Every row gives one point. Any point is a mix of the corners, with weights that add up to 1. It lies inside the corners' shape when no weight is negative. Is each point inside? If not, which corners have a negative weight?
(in the rows, 128 means zero)

Corners:
(1): [157 110 121]
(2): [189 147 127]
(3): [ 36 193 106]
(4): [141 124 157]
Points:
[119 148 120] => inside
[149 150 118] => outside (4)
[111 153 112] => outside (4)
[ 53 184 111] => inside
[ 83 184 119] => outside (1)
[164 124 146] => outside (3)

Corners:
(1): [165 199 136 117 152 111 157 171]
(2): [ 96 161 109 142  64 142 108  65]
(3): [217 203 167 134 100 192 134 143]
(4): [ 72 118 109  89  73 196 142  82]
(5): [144 148 142 169 215 162 154 126]
(6): [ 33  95 164 139 146 181  72 136]
(7): [127  98 105 106  88 181  65  61]
(8): [122 134 171 151 115  83 199 110]
(9): [ 35 136 183 143 238 101 156  79]
Points:
[115 135 161 145 121 109 170 111] => inside
[151 146 120 121  70 174 152  87] => outside (1, 6, 9)
[134 137 137 125 111 149 144 122] => outside (2, 9)
[109 149 169 137 164 141 172 137] => outside (2, 7)
[ 89 127 130 130 121 143 119  92] => outside (3)
[134 152 138 131 103 167 112 103] => inside
[ 81 133 141 121 109 138 142  62] => outside (1, 5, 6)
[136 156 139 118  99 181 137 111] => inside
[129 151 172 146 167 145 140 130] => outside (2, 4)

Corners:
(1): [ 35 126 107 148 144 179 241 214 146 194 129]
(2): [161 114 128 106 174 102  78  86 108  95 103]
(3): [167 159 129 102  79  70  74  86  96  79  96]
(4): [ 76 104  69 100 128 117  97 135 131 196 111]
(5): [216 118 160  71 114 181 136 147  57  77 106]
(6): [104 185  68 152 144 144  93 140 191  83 128]
(7): [ 88 194  35 195  90 192  93  77 187 103 120]
(8): [ 91 157 120 179 124 120  61 134 177  87 219]
(9): [125 123 202 121 124  71 125 201  97 192  64]
(10): [ 97 114  94 180 142  77  62 160  72  92 186]
(11): [116  53 130 140 115 134 213 149 142 155  56]
(12): [164 101 109 102 115 109 187 140 101 205  88]
Points:
[125 127 125 129 137 111  98 134 122 125 123] => inside
[ 97 133 109 145 125 115 101 156 124 127 131] => outside (2, 12)
[101 126  99 130 123 117 105 140 125 152 115] => inside
[127 129 130 120 134 139 128 150 112 119 101] => outside (8, 12)
[ 91 129 120 141 129 130 153 169 127 150 125] => inside
[116 167 130 121 131 141 102 141 142 113 117] => outside (10, 11, 12)
[112 125 106 139 115 136 144 133 136 134 103] => inside
[135 107 130 104 140  87 149 135 122 176  91] => outside (5, 7, 10)

Corners:
(1): [168  82 192 166 100  86   7  69 129  53  52  90  94 160]
(2): [ 66 120 130 106  68 180  81  60 134 157 142 169 110  99]
(3): [197 141 144  74 171 109 202 167 160 119 149 121 128 152]
(4): [102 107 140 107 165 129 164  95 117 128  46 113  96 152]
(5): [ 77 104  77  87 124 185 189 107 110 106 190 137 124  80]
(6): [150 158 201 157 156 107 165 125 187  75  86 177 191 143]
(7): [153 175 138 103 113 112 171 137  85 174 143 105  98 106]
(8): [121 190 165 171 178 108 195 131 198 179  84 151  96  76]
(9): [ 81 160 134 114 131 141  75  69  70 154 159 110 134  72]
(10): [124  91 121 164 136 205 181 139 131  53 122 134 140 146]
(11): [141 100 118 123  98 125 153  66  91 148 126 115 158 119]
(12): [169 143 147 154  98 115 157 169 122 107 182  83 192 162]
(13): [121 121 184 100 143  84 133 172 168 156 111 187 110 111]
(14): [101 129 115 137  99 104  34  98  76 149 185 108  87 111]
(15): [150 114 131  65  76 168 126 139 160  73  81 180 181 133]
Points:
[132 140 145 121 121 123 141 130 119 132 141 122 135 120] => inside
[122 124 151 129 102 132  77 108 108  99 136 126 134 121] => outside (3, 4, 8, 11)
[145 145 167 129 150  85 123 128 125 127 117 104 110 130] => outside (2, 10, 11, 15)
[120 125 132 130 113 137 130  93 112 125 116 121 132 120] => outside (3, 13)
[139 127 143 131 138 141 160 131 142 105 123 133 132 130] => inside
[135 129 142 118 112 126 130 132 129 121 136 131 140 128] => inside
[127 119 147 133 135 128 148 117 135 116 111 133 122 133] => outside (9, 15)

Corners:
(1): [139 177 130 118 127 151 125 126  39 187 184 123  80 168  93 132 127 106
 142 124]
(2): [ 87 137 160 108 137 123 109 111 124 107 162 140 139   7 118 143 208  98
 123 142]
(3): [ 94 127  91 128 181 140 122 163  75 170 163  95  95 144 119  63 123 125
 120 110]
(4): [147 146 111  95  62  66  81 150 210  97  80 229 180 170 103  92  61 164
 158 138]
(5): [217 137 143 130 105  86  97 121 180 127 102 167 137 162 114 124 139 141
  81  57]
(6): [134 103 121 152 162 173 141  91 143 185 166 105  73 140  51 126 146 182
 155  98]
(7): [207 130 103 128  35 113 125 173 199  76 132 168 176 158 138  67  80 166
 134  49]
(8): [131 141 175  84 149 120 162 117  86 123 113 130  57 123  83 124  93 155
 154 121]
(9): [231 122 114 111  97  82 103  76 203 121  44 188 179 146 111  87  22 186
 159 112]
(10): [151 129 147 117 218 209 163 104  21 137 164 157  49 163 118 129 170 125
 122 149]
(11): [116 110 173 150 156 155 127 108  99 134 118 128 114 154 131  88 140  91
 171  83]
(12): [156 115  57 124 107 139 139 110 164  56  64 197 146 187  65 159  67 135
 148  70]
(13): [ 93 108 100 121 124  93 139  31 105 115 151 136 146  76 155 103 142 155
 100 123]
(14): [148 133  90 148 161 110 223 139  92 171 146 155  94 137 117 104 170 104
 150 126]
(15): [119  64 170  63 124  75 155 101 173 108 138 119 151  63 134 152 176 102
  46 135]
(16): [144  72 112 131  66  79 103 146 137 148  80 188 136 153  94 130 130 152
 136 107]
(17): [ 81  85 141  89 105  98 133  57 114 125 148 117  97  85 214 188 168 144
 107 151]
(18): [139 107 128 112 151 114 115  72 166 120 168 116  79  83 110 146 171  97
 109 164]
(19): [117 111 111 148 125 176 181 132  80 159 209 142  85 122 120 158  81 111
 109 103]
(20): [100  82 164 142 174 131 152 117  87 107 164  97 120  90 169 147 160 105
  99 186]
(21): [ 74 123 102 107 116 122 131  57 173  81  98 109  85  91 155 136 192  95
  81 183]
Points:
[157 121 123 122 126 122 147 104 139 123 135 146 113 135 119 126 126 129
 123 116] => outside (2, 3, 16)
[148 136 126 118 102 127 128 116 122 136 117 164 110 157 115 134 112 141
 153 109] => outside (3, 13, 15, 18, 20)
[142 127 123 125 136 134 141 113 121 128 142 137 110 141 117 110 118 129
 124 114] => outside (2, 16, 17)
[152 117 151 116 138 135 118 114 128 141 161 131 113 119 133 127 139 134
 116 120] => outside (8, 12, 13, 14, 16, 21)
[142 130 126 116 125 119 151 112 127 115 137 152 113 125 126 138 148 131
 106 121] => outside (3, 9, 11, 16, 18)
[136 115 113 124 126 122 133 106 146 118 129 147 112 118 116 128 131 141
 123 124] => outside (1, 11, 15)
[175 126  99  90 102  81 138 121 166 111  91 177 135 157  92 106 102 142
 107 111] => outside (2, 6, 11, 17, 19, 20)

Corners:
(1): [153 108 188 138 103  99 172 165  93 144  82 146 107 128  84 160  80 126
 153  71]
(2): [ 99  69  62  94 104 215  59 134 168 126 179 120 153 129 115  84 176 196
 183  89]
(3): [ 96 161 171  75 147 174 122 121 179 160 110 107 146 166 109 176 179 104
 176 139]
(4): [ 55 116  75 189 187 110 116 126 118 164 151 102  74 131  83 135 149  98
  77 150]
(5): [123 119 142 204 192 223 146 188 152 151  75 136  87 172 110 140 171 101
 142 105]
(6): [160  61 175  98 173 156 168 187 173  78 101  75 127 124  97 153 114  95
 191  77]
(7): [170 129  57  97 182 128  76 132  98 159 122  74 114 111 166 135 174 161
 146 112]
(8): [120 150 135 156 159 153 118 171 138  81 207 177 144  94 147 126 156 148
 154 132]
(9): [154 126 121 152 175  91 177 102  86 103 135 158 112 160 163 111  93 146
 164 123]
(10): [ 73 176  90 152 111 198  92 124 126  65 112  74 152 122 122  54 135 131
  68  80]
(11): [146 192 119 211 158 114 141 151  71 108  96 115 105 196 126 165 199 135
  70 181]
(12): [160 113 145  83 180 246  79 185 151 100 108 213 197 152 127  73 153 182
 164 139]
(13): [155  52  85  84 162 194 198 140 198  92 104 125 199  90 106 154 199 164
 195 184]
(14): [ 69 128  71  98 113 215 144 160 165 148  90 135  70 164  97 111  82 162
  53 104]
(15): [133  58  84  92 198 144 121 102 186  98 214 188 167  91  80 139  97  78
 126 119]
(16): [ 90 132  60 117  93 197 147 123 101  98 125  62  59 112  98  88 166 101
  98 163]
(17): [143 114 119 110 155 162 126 115 174 101 207 195 203 129 107  78 156 180
  97 114]
(18): [203 179 174 148 123 153 220 150  99  97  85  63  59 101  96 184  75 120
 183 143]
(19): [186 125 118 175 147 137 149 171 164  60 222 110 147 117 131  70 138  78
 177 109]
(20): [ 88 161  98 160 174 124 205  93  61 116 218 147 145 130 128 170  82 127
  60 170]
(21): [139  85 195  99 167 189  97 134 203 149 143 109 147 114 150 215 176 161
 156 205]
Points:
[140 106 118 111 152 158 150 138 148 114 140 125 139 122 114 145 150 140
 149 149] => outside (5, 10)
[133 140 116 161 157 167 145 145 134 107 150  89 126 120 122 142 178 120
 140 149] => outside (1, 9, 12, 14, 15)
[132 123 110 138 146 158 126 142 133 114 146 124 132 137 119 124 153 142
 134 127] => inside
[121 109 125 131 149 174 140 145 137 103 128 138 143 136 116 129 139 145
 123 124] => outside (3, 4, 7, 18, 19)
[127 123 107 127 148 169 139 136 134 117 132 116 119 130 111 124 139 129
 126 131] => outside (8)
[137 133 121 120 148 159 149 137 134  95 139 128 138 124 122 129 133 132
 128 139] => outside (2, 4, 5)
[148 118 130 123 154 163 138 141 136 104 140 123 141 125 124 132 141 135
 153 125] => outside (4, 14)
[127 113 117 124 156 164 147 140 142 112 133 116 129 125 112 141 139 121
 143 133] => outside (17)

Corners:
(1): [180 141 183 161 169 159 108 178 110  79 107 170 143 103 139 140 165 177
 111 100]
(2): [123 105 179 152 117 132 115 145 102 159  36 127 163 206 229  98 157 153
 146 194]
(3): [ 84 129  21 109 132 115 150 162 202 149 145 105 145  74  54 164 137  62
 191 147]
(4): [139 110 199 141 170 195 146 118 123  66  54 115 101 111 161 109 162 180
  30 115]
(5): [146 173  59 125 102 117 183 178 117 125 188  74 166  61  81 139  95  42
 160 187]
(6): [101 168  51 162 129 104 176 173 141 113 191  58 153 128 116 186  53 102
 212 124]
(7): [140 162 124 156 192 133 116 127 159 103 160 141 137 142 167 154 159 159
  79 116]
(8): [144 112 166 165 106 137  89 115 166 203  72 115 128 136 133  77 131 134
 128 147]
(9): [164  73 203 217 156 149 140 137 133  76 109 165 144 150 134 108 204 108
 101  62]
(10): [147 165  70 128 141 118 202 115 104  74 137 130 170 123  92 152  43  90
 137  70]
(11): [150 135 175 170 233 163 127 137 129 110 108 107 127 190 140 123 130 165
 113 116]
(12): [ 72 139  87 142  82 106 179 110 121 115 117 113 175 117  79 140 113 116
 187 168]
(13): [150 205  55 149  72 128 171 129 187  68 138 117  82 160  86 150  48  60
 168 176]
(14): [126 149 159 203 175 189  77 127  94 130  92 112  81 128 131  84 177 129
  79  69]
(15): [136  65 160  99 103 145 114  62 127 135  98 132 119 200 130  77 152 163
 143 139]
(16): [131 189  26 132  84  61 209 150 127 116 145  39 106  92  62 194 119 118
 173 117]
(17): [111 169 233 135 169 201 105 143 160 129 104 163  55 148 162 145 149 108
  99  92]
(18): [128 100 192 143 190 149  80 157 110  95 116 147  92 130 146 140 110 133
  71 121]
(19): [162 139  68 109  80 125 158  99 144  85 118  99 147  77  79 199 104  77
 167 162]
(20): [149  48 137 156 111 169 114  96 134 215  76 159 139 178 134 108 114 172
  86 197]
(21): [113 170  69 115 153  90 215  97 156  65 129 127 102  70 113 171  91  86
 196 153]
Points:
[128 119 143 139 140 139 128 118 130 130 107 121 122 138 129 122 142 131
 116 132] => outside (1, 6, 13)
[131 148 112 161 159 142 127 153 137 134 124 103 115 118 129 126 133 125
 120 145] => outside (9, 10, 12, 15, 17, 19)
[142 173  85 154 137 122 166 153 146  91 145 106 129 113 104 169 130  81
 162 115] => outside (4, 8, 12, 15, 18, 20)
[138 140 120 146 143 134 153 129 125 100 118 123 134 128 121 139 113 118
 125 113] => inside
[124 117 162 165 136 167 106 135 142 131  94 126 115 153 133 116 141 128
 125 125] => outside (5, 7, 10, 16, 21)
[138 143 115 154 145 150 146 156 135  88 126 135 124 107 119 151 103  87
 131 123] => outside (7, 8, 11, 12, 15, 16)
[134 133 130 149 138 145 153 125 117 100 113 113 122 131 121 131 116 113
 123 129] => outside (1, 3, 7, 8)

Corners:
(1): [ 78 124 139 200  94  74 172  18 143 249  94 170 126 141 141  64 118 112
 127  96]
(2): [104 122  98 108 105 114 183  92  94 120 158 152 172 124 103 168 150  72
 158 119]
(3): [ 81 153 142 175 134 137 136 120  66 116 118 159 139 164 192 116 161 119
 124 245]
(4): [ 57 127 197 144 109  57 131  37 112 191 132 138  83 134 175  60 138  40
  93  74]
(5): [140 151 168 145 125 222 164 179 142 139 117 107 199 168 164 147  95 128
 103 122]
(6): [ 77 172 137 132  93 101 103  70 142 227 134  96 106 114 149  98  98  88
 113 100]
(7): [ 82  74 102  74 102 152 127 154 105  90 144 174 222  59 156 181 178 127
 109 146]
(8): [ 93 126 141 208 121 126 140 183 101  96 103 144 145 159 191 177 119 103
 128 152]
(9): [143 148 108 100 107 150 113  87 115 107 134 181 149 110 143 199 155 121
  92 122]
(10): [111 120 151  63 141 103 136  85 129 119 154 134 181 134 146 176 141 163
 141 124]
(11): [ 74 110 151 178  94 183 127 163  75 132  54 110 120 168 165 123  92 126
 129 146]
(12): [133 118  83  79 141 101 109 119 106  97  89 148 228 145 152 157 144 107
  96  91]
(13): [ 37 141 158 134  99  44 176  30 156 159  98 140 179 146 130 115 136  91
  79 111]
(14): [118 148 169  61 115  62  68  86  63 156 153 195 178 100  87 185 179 116
 145 160]
(15): [ 86 130 132  92 118 129 153 153 103 118 146 201 166 172 140 153 105 118
 132 155]
(16): [ 35 158 140 155  97  98 106  27  66 170 142 159 174 100 188 116 155 122
  99  82]
(17): [ 89 116 153 216 102 110  91  50  90 159 136 136 146  97 144  88  59 126
  72  88]
(18): [125 149 127  63  91 124 107 146 125  56 149 175 190 127 117 153 173 103
 190 145]
(19): [166 188 143  54 114 109 167 161  99 119 148 148 163 121 119 156 157 167
 127 154]
(20): [ 90 133 115 194 124 150 144 164 107 128 115 145 124 213 132 127 163 151
  99 148]
(21): [ 72 170 144 166 190 185 136 143 109 132  92 140 150 122 153 151 131 147
  98 145]
Points:
[ 98 147 144 108 116 107 120  95 109 143 137 163 162 128 141 136 145 118
 118 135] => outside (2, 8, 11)
[ 75 136 148 152 116 140 133  62 105 172 121 145 174 110 148 137 107 129
  96 133] => outside (4, 8, 12, 18, 19, 20)
[122 169 135 136 113 141 121 126  91 145 147 156 152 113 134 152 151 132
 131 166] => outside (4, 10, 11, 12, 13, 15)
[ 98 132 139 127 119 110 133 104 108 137 124 150 160 136 148 144 137 116
 123 127] => inside
[ 85 134 143 136 110 110 139  92 113 150 122 146 152 137 145 127 127 108
 115 122] => inside
[ 92 123 143 138 109 111 118  92  94 153 131 154 151 135 151 135 133 106
 115 123] => outside (13, 18, 19, 21)

Corners:
(1): [165 139 159  65 140 140 165 135 183 111 138 151  79 177 140 110 151 168
 157 158]
(2): [138 180 121 164  87  73 203 112 135 171  78  63 133  96 169 129 184 139
 152 134]
(3): [183 177 174 156  67 172 205 143 167 108 163 130  94 121 142 114  75 188
  74 162]
(4): [108  91  80 158  70 109 165 138  84 145  84  92 158  80 140 143 146  70
 208  78]
(5): [182  53 182 133 167 150 145  92 195 105 107 122  92 160  75 111 109 168
 130 161]
(6): [155  93 106  97  72 134 217 134 137 125 116 126  74 199 165 116 122 190
  74 154]
(7): [ 97 104 158  41 179 112 114 144 158 178 173 111  51 184  72  89 184  91
 121 169]
(8): [137 181  73 150  71  51 209 190  71 184 111  51  68  95 108 121 125 134
 176 135]
(9): [181 150 151 149 125 131 197 155 153 105 148 137 141 156 149 131 188 160
 105 134]
(10): [127 148 142  63 172  95 145  90 190 115 157 160  83 159 104 166 140  95
  87  97]
(11): [168  91 181  82 177 113 112 152 128 116 157 139  70 136 105 115 190 135
  87 173]
(12): [163 152 135 117  89  76 116 113 178 151 125  94 127 167 101 126  91 120
  97 174]
(13): [130 156 148 117 187 119 159 107 116 158 164 128 181 176 160 137 122  85
  98  91]
(14): [144 105 136  59 171 134 189  96 178 100 105  75 162 151  57 101 134 177
 152 166]
(15): [121 123 124  80 134 104 110 171 171 162  89  74 151 136 128  92 164 110
 133 105]
(16): [106 134  81  70  94  91 206 188 146 115 122  27  42 117 132 138 154 113
 151 163]
(17): [ 73 151 133 115 112  80 115 148 145 141 100  58  94 182 136 124 163 112
 112  89]
(18): [153  34 183 167  81  73 132 195  96 201 102 172 205  79 183 186 184 146
 185  68]
(19): [126  83 110 142 180 152  95 129 180  98 154 169 140 136 141 178 143 144
 103 108]
(20): [129 129 104 186 145 176 195 136  99 149  85 161 212 162  89 200 107 168
 129 162]
(21): [177 161  91  94 104 145 108  89 126 156 164  86 156 181  57 191 110  81
 153 149]
Points:
[139 127 138 121 134 118 163 137 142 137 126 114 123 145 127 130 137 137
 122 132] => outside (21)
[141 101 139  90 156 126 129 131 155 124 139 129 121 164 111 139 152 126
 117 136] => outside (2, 3, 8)
[132 145 110 159 120  97 193 137 123 144  97 106 141 126 121 159 129 143
 165 127] => outside (3, 6, 7, 11, 15, 21)
[144 131 134 110 122 110 164 140 134 144 125 106 113 144 117 128 144 132
 134 141] => outside (19)
